Each point is reached from the start by the listed moves, each made 0, 1 or 2 times, or once backwards (-1), plus a little noise. Say if it took an odd or an even number of moves. Then give how often each move was made.

Moves:
(1): [ 2.32  0.95  0.35 -1.32]
(2): [-0.74  2.65  1.10 -0.27]
(3): [-0.17 -0.37  1.37 -0.33]
Start: [-0.17  0.02 -0.16  2.06]
Points:
[-0.44 -0.72  2.66  1.36] -> even (0, 0, 2)
[-0.21  0.05 -0.12  2.17] -> even (0, 0, 0)
[1.33 3.18 2.74 0.16] -> odd (1, 1, 1)

Moves:
(1): [ 1.79  0.15  0.12  0.20  0.35  0.93 -0.24 -0.38  0.49 -0.56]
(2): [-0.18  1.89 -0.03  0.67 -0.80 -0.23  0.24  0.14 -0.16  1.05]
(3): [-0.27  0.07  1.35  0.52  0.32  0.09 -0.08  0.44  0.21  0.49]
(4): [-0.30 -0.36 -0.09  1.34 -0.50  0.19 -0.10  0.16  0.47 -0.18]
(5): [ 0.46  0.38 -0.53  0.62  1.27  0.13  0.59  0.54  0.21  0.14]
(6): [-0.19 -0.48 -0.37  0.05  0.09  1.99 -0.27  0.40  0.30  0.62]
(7): [ 0.22 -0.08  0.28 -0.49 -0.58  0.32  1.84  0.16  0.31 -0.07]
(8): [ 0.01  0.03  0.10  0.15 -0.93  0.13  0.00  1.74 -0.46 -0.61]
Start: [-0.28  0.61 -0.40 -0.10  0.25  0.40 -1.18 -0.58 -1.01  0.15]
Points:
[-1.95  0.44  1.01  2.90 -3.81  5.01 -0.47  2.48  0.22  1.84] -> odd (0, 1, 1, 2, -1, 2, 1, 1)
[-0.35  2.87 -0.69 -0.37  1.43 -0.50 -2.67 -2.54 -1.40  2.07] -> even (0, 1, 0, -1, 0, 0, -1, -1)
[-3.53  3.21  3.24  3.32 -6.37  0.31  2.25  4.44 -1.03  1.91] -> even (-1, 2, 2, 2, -1, 0, 2, 2)

Moves:
(1): [ 1.05  0.82  0.34  0.34  0.13  0.50  0.24  0.68  0.02 -0.64  0.52  0.98
  0.25  0.71]
(2): [-0.84  1.39  0.12  0.44  0.09 -0.08  0.15 -0.46 -0.16 -0.22 -0.15 -0.50
 -0.30  0.23]
(3): [-0.85 -0.28  1.61  0.35  0.03 -0.94  0.39  0.07 -0.56 -0.14  0.45 -0.41
 -0.16 -0.79]
(4): [-0.13  0.15  0.19  0.89 -0.30  0.41 -0.46  0.43 -0.02  0.73 -0.11 -0.45
 -0.03 -0.05]
(5): [-0.08  0.15  0.21 -0.09  1.93 -0.18 -0.31  0.05  0.51  0.35  0.20 -0.25
  0.28 -0.11]
(6): [ 0.24  0.21  0.45 -1.44  0.46  1.60  0.69  0.36 -0.15  0.16 -0.66  0.31
 -0.61 -0.78]
(7): [-0.08  0.14 -0.83 -0.38  0.03 -0.35  0.99  0.38  0.11  0.64  0.47 -0.11
 -0.17 -0.26]
(8): [-0.36 -0.14 -0.01 -0.36  0.03 -0.61  0.04  0.90 -0.65  0.05 -0.39 -0.11
 -0.07  0.35]
(9): [-0.40  0.12  0.31 -0.53 -0.87 -0.70 -0.65 -0.02  1.61 -0.22  0.18  0.84
 -0.71 -0.26]
(10): [ 0.18  0.25  0.31 -0.44 -0.42 -0.17 -0.36 -0.07 -0.41  0.59  0.10 -0.17
  0.57 -0.34]
(11): [-0.52 -0.08 -0.32 -0.65  0.01  0.26 -1.13  0.47 -0.23 -0.43  1.65 -0.33
 -0.03 -0.31]
(12): [-0.46 -0.21  0.12  0.13  0.14 -0.44 -0.01  0.03 -0.64 -0.03 -0.34  1.28
 -0.12 -0.01]
Start: [-0.18 -0.43 -0.18 -0.37  0.24  0.27 -0.19  0.52 -0.57  1.34  0.24 -0.32
  0.78 -0.22]
Points:
[-3.12 -1.23  3.07 -2.26  0.40  0.81 -1.74  1.56 -4.76  3.12  3.12 -4.12
  1.36 -4.36] -> even (-1, 0, 2, 1, 0, 1, 0, 0, -1, 2, 2, 0)
[-0.61 -2.11  0.22 -2.02 -4.68 -1.94 -2.92  1.38  0.16  3.30 -3.54  2.22
  0.39 -0.26] -> even (-1, -1, -1, 1, -1, 0, -1, 2, 2, 2, -1, 1)
[-0.63  0.61 -0.11 -3.71  0.73  5.35 -0.14  0.92 -2.65 -1.48  1.59 -2.03
 -0.63 -1.08] -> odd (0, 1, 0, -1, -1, 2, -1, 0, -1, -1, 2, -1)
[-1.96  1.49 -1.90  0.33 -1.79 -1.62 -0.94  3.31 -5.68  2.52  4.13  0.01
  2.15  0.36] -> odd (1, 1, 0, 1, -1, -1, 2, 1, -1, 2, 2, 2)
[-3.00  2.14  2.87 -3.83 -1.75  1.95 -0.40 -0.05  1.71 -2.11  0.76 -0.07
 -3.22 -2.16] -> odd (0, 2, 1, -1, -1, 2, -1, 0, 2, -1, 1, -1)
[-4.02  2.66  2.78 -2.65 -0.24 -2.60  0.43  1.31  0.92  4.59 -1.73 -3.05
 -1.02 -2.64] -> even (-1, 2, 1, 1, 1, 1, 1, 2, 2, 2, -1, -1)

Moves:
(1): [ 1.00  0.21  1.23 -0.24  0.10  0.46  0.33  0.06  0.28 -0.11  0.12 -0.52
  0.15 -0.28 -0.05 -0.73  0.19  0.21  0.06  1.07 -0.20 -0.49 -0.36]
(2): [-0.71  0.85  0.27 -0.15  0.10 -0.30  0.12 -0.75 -0.31  0.25 -0.61  0.13
 -0.57  0.53 -0.21 -0.67 -0.33 -0.40  0.06  0.13 -0.18  0.31  0.31]
(3): [-0.26 -0.23  1.03 -0.20 -0.09 -0.13  0.22  0.77  0.02 -0.14  0.27 -0.40
 -0.82 -0.13  0.10  0.03  0.68 -0.09 -0.72  0.05  0.25 -0.60  0.65]
(4): [ 0.50 -0.10  0.04  1.00  1.14 -0.30  0.32  0.01 -1.24 -0.56  0.57  0.35
 -0.50 -0.63 -0.80  0.96 -0.17 -0.51  0.59 -0.25 -0.01 -0.18  0.61]
(5): [ 0.35 -0.18  0.32 -0.32  1.53  0.55  0.34  0.62 -0.20 -0.17  0.67  0.50
  0.24  0.57 -0.73 -0.69  0.80 -0.01  0.61 -0.48  0.83  0.25 -0.74]
(6): [ 0.05  0.13 -0.16  0.59 -0.14  0.61  0.02  0.35  0.36  0.40  0.21  0.73
 -0.49  0.38  0.45  0.48  0.27  0.29  0.33 -0.12  0.29 -0.46  0.12]
(7): [-0.45 -0.10  0.00 -0.36  0.52  0.23  1.01 -0.59  0.51 -0.47 -0.07  0.02
  0.01  0.25  0.49 -0.29  0.34 -0.66  0.03 -0.07 -0.19  0.41 -0.10]
(8): [ 0.18  0.02 -0.34  0.32 -0.14 -0.41  0.39  0.53  0.12  0.40 -0.24 -0.34
  0.26  0.62  0.00 -0.19  0.32 -0.19  0.21  0.42  0.10  0.14  0.43]
(9): [-0.47 -0.11  0.32  0.11 -0.13 -0.24 -0.44  0.22  1.33 -0.49 -0.30  0.35
  0.34  0.04 -0.52 -0.02  0.06  0.41  0.22 -0.32  0.04 -0.25 -0.07]
(10): [-0.23 -0.01 -0.21  0.24  0.23 -0.59 -0.42 -0.62  0.45  1.47 -0.23  0.06
  0.02  0.02  0.65 -0.30  0.52 -0.23 -1.45 -0.41 -0.16 -0.10 -0.67]
(11): [ 0.26  0.52 -0.08 -0.05  0.19 -0.20  0.12  0.33 -0.05 -0.15  0.86 -0.41
 -0.24 -0.17 -0.02 -0.13 -0.41 -0.16 -0.62 -0.15 -0.35  0.39 -0.15]
(12): [ 0.62 -0.19  0.24 -0.25 -0.35 -0.05 -0.17  0.01 -0.17  0.09 -0.06  0.85
  0.00 -0.30  0.26  0.25 -0.29 -0.23  0.29 -0.81 -0.38  0.34  0.10]
(13): [-0.10 -0.11  0.68 -0.50 -0.27  0.04 -0.20 -0.26  0.40  0.33  0.58 -0.11
  1.58  0.39 -0.65  0.64 -0.82 -0.04  0.29 -0.18  0.19  0.83 -0.31]
(14): [ 0.84 -1.01 -0.36 -0.45 -0.33 -0.83 -0.42 -1.05 -0.46 -0.46 -0.02  0.02
 -0.54  1.52  0.45  0.07 -0.39  0.46  0.34  0.49  0.25 -0.40  0.26]
(15): [-0.13  1.27  0.56  0.64  0.47 -0.28  0.11  0.19 -0.59 -0.55 -0.27  0.01
  0.78 -0.22  1.66 -0.37  0.08  0.40  0.69 -0.78 -0.06 -0.37  0.14]
(16): [ 0.20  0.39 -0.66 -0.78  0.27 -0.71  0.12  0.48  0.31  0.45  0.07 -0.61
 -0.71 -0.06  0.18  1.29 -0.77 -0.25  0.31  0.24  0.28 -0.61  0.05]
(17): [-0.35  0.42 -0.09  0.03 -0.07 -0.34  0.12 -0.16 -0.09  0.00  0.02  0.31
 -0.01  0.36 -0.34  0.15  0.79  0.38  0.04  0.15 -0.13 -0.05 -0.42]
(18): [-0.16 -0.19 -0.17  0.48 -0.26 -0.68  0.82  0.11 -0.30  0.35 -0.09  0.04
 -0.19 -0.51 -0.21 -0.05 -0.66  1.58  0.27  0.52  0.64 -0.11 -0.28]
(19): [-0.08  0.11 -0.09  0.21 -0.35 -0.27 -0.40 -0.24 -0.11  0.82  0.59 -0.39
 -0.01 -0.24 -0.21  0.00  0.07  0.33  0.67 -0.12 -0.47  0.36  0.13]
(20): [-0.41 -0.19  0.15  0.17  0.16 -0.33 -0.21  0.37 -0.41  0.09  0.43  0.92
  0.27 -0.14  0.39 -0.08 -0.28  0.28  0.43  0.98  0.12 -0.26 -0.82]
Start: [ 0.35  0.68  0.09 -0.28 -0.36  0.17  0.78 -0.29  0.72 -0.72  1.28  0.87
 -0.87 -0.12 -0.39 -0.02 -0.36 -0.33  0.12  0.78  0.50 -0.41  0.19]
Points:
[ 1.67  0.31  2.10  2.02  2.30 -1.98 -1.47 -1.30  0.47 -2.04  1.36  2.87
 -0.03 -0.41 -0.60 -2.39  3.91  2.58 -1.28 -0.80  0.23 -3.03 -2.76] -> odd (1, -1, 0, 1, 1, -1, -1, -1, 2, 2, 0, 0, -1, 1, 1, -1, 2, 0, 0, 0)
[-1.24  2.31  2.80  2.14  2.76 -2.67  2.85  0.92  1.62 -1.38  1.26  4.50
 -2.18 -1.61  2.43  0.53  1.71  2.10 -1.61 -5.94  1.98 -1.96 -0.07] -> even (-1, 0, 2, 1, 1, 1, 1, -1, 2, 2, 1, 2, 0, 0, 2, 0, 1, 2, -1, -1)
[ 2.70  2.35 -2.53  2.51  3.45 -3.88 -0.22  1.30 -4.16  4.52  3.86  4.80
 -4.20  0.11  4.74  2.54 -0.27  2.19  4.07 -2.92  2.40 -3.02 -0.99] -> even (-1, 0, 0, 1, 2, 2, -1, 0, -1, 2, 0, 2, -1, 1, 2, 2, 0, 1, 2, 1)
[-1.26  3.25 -2.20 -2.33  0.56 -1.01  0.99  3.49  2.83  4.41  3.57  0.68
 -0.91  3.12 -4.57  1.74  0.60 -0.32  1.45  0.56  2.35  1.53 -1.57] -> even (-1, 1, 0, -1, 2, 1, -1, 2, 0, 0, 1, 0, 1, -1, -1, 2, 2, 0, 1, 0)
[ 2.90 -0.72  3.51 -0.05 -2.23 -0.97  2.23 -1.46  3.59 -0.57  1.04  1.21
  2.76 -0.48  2.73  0.69 -3.71  3.27  0.47  1.93  1.53 -1.69 -1.20] -> odd (2, -1, 0, 0, -1, 1, 1, 0, 1, 1, 0, 1, 2, 1, 1, 0, -1, 2, -1, 0)
[ 1.85 -1.00 -5.30 -0.01  5.16 -5.39  2.90 -1.63  1.78  0.34  3.57  4.38
 -5.78  4.07 -2.21  3.02  0.68 -0.59  1.02 -0.97  2.11 -0.96 -2.09] -> even (-1, 0, -1, 2, 2, 1, 2, 1, 2, 2, 2, 1, -1, 2, -1, 2, 2, 1, 0, 0)
[ 1.40  0.17  1.62 -0.99  2.29 -3.28  1.46  2.06  4.87  1.74  5.35  0.14
 -2.44  0.30  1.15 -0.03 -0.01  2.67 -0.87  4.44  2.13 -4.16 -4.27] -> odd (2, -1, 1, 0, 1, 1, 1, 0, 2, 2, 2, -1, 0, 1, 0, 2, 0, 1, 1, 2)
[ 5.50  1.62  5.52  2.53  4.06 -0.81  1.50 -0.65 -3.98  1.71  6.42 -0.31
  3.94 -4.37 -1.30 -1.62 -1.45  2.79  1.65 -2.86  0.90  1.49 -2.40] -> even (2, -1, 0, 2, 2, -1, -1, -1, -1, 2, 1, 1, 2, 0, 2, -1, -1, 2, 2, -1)
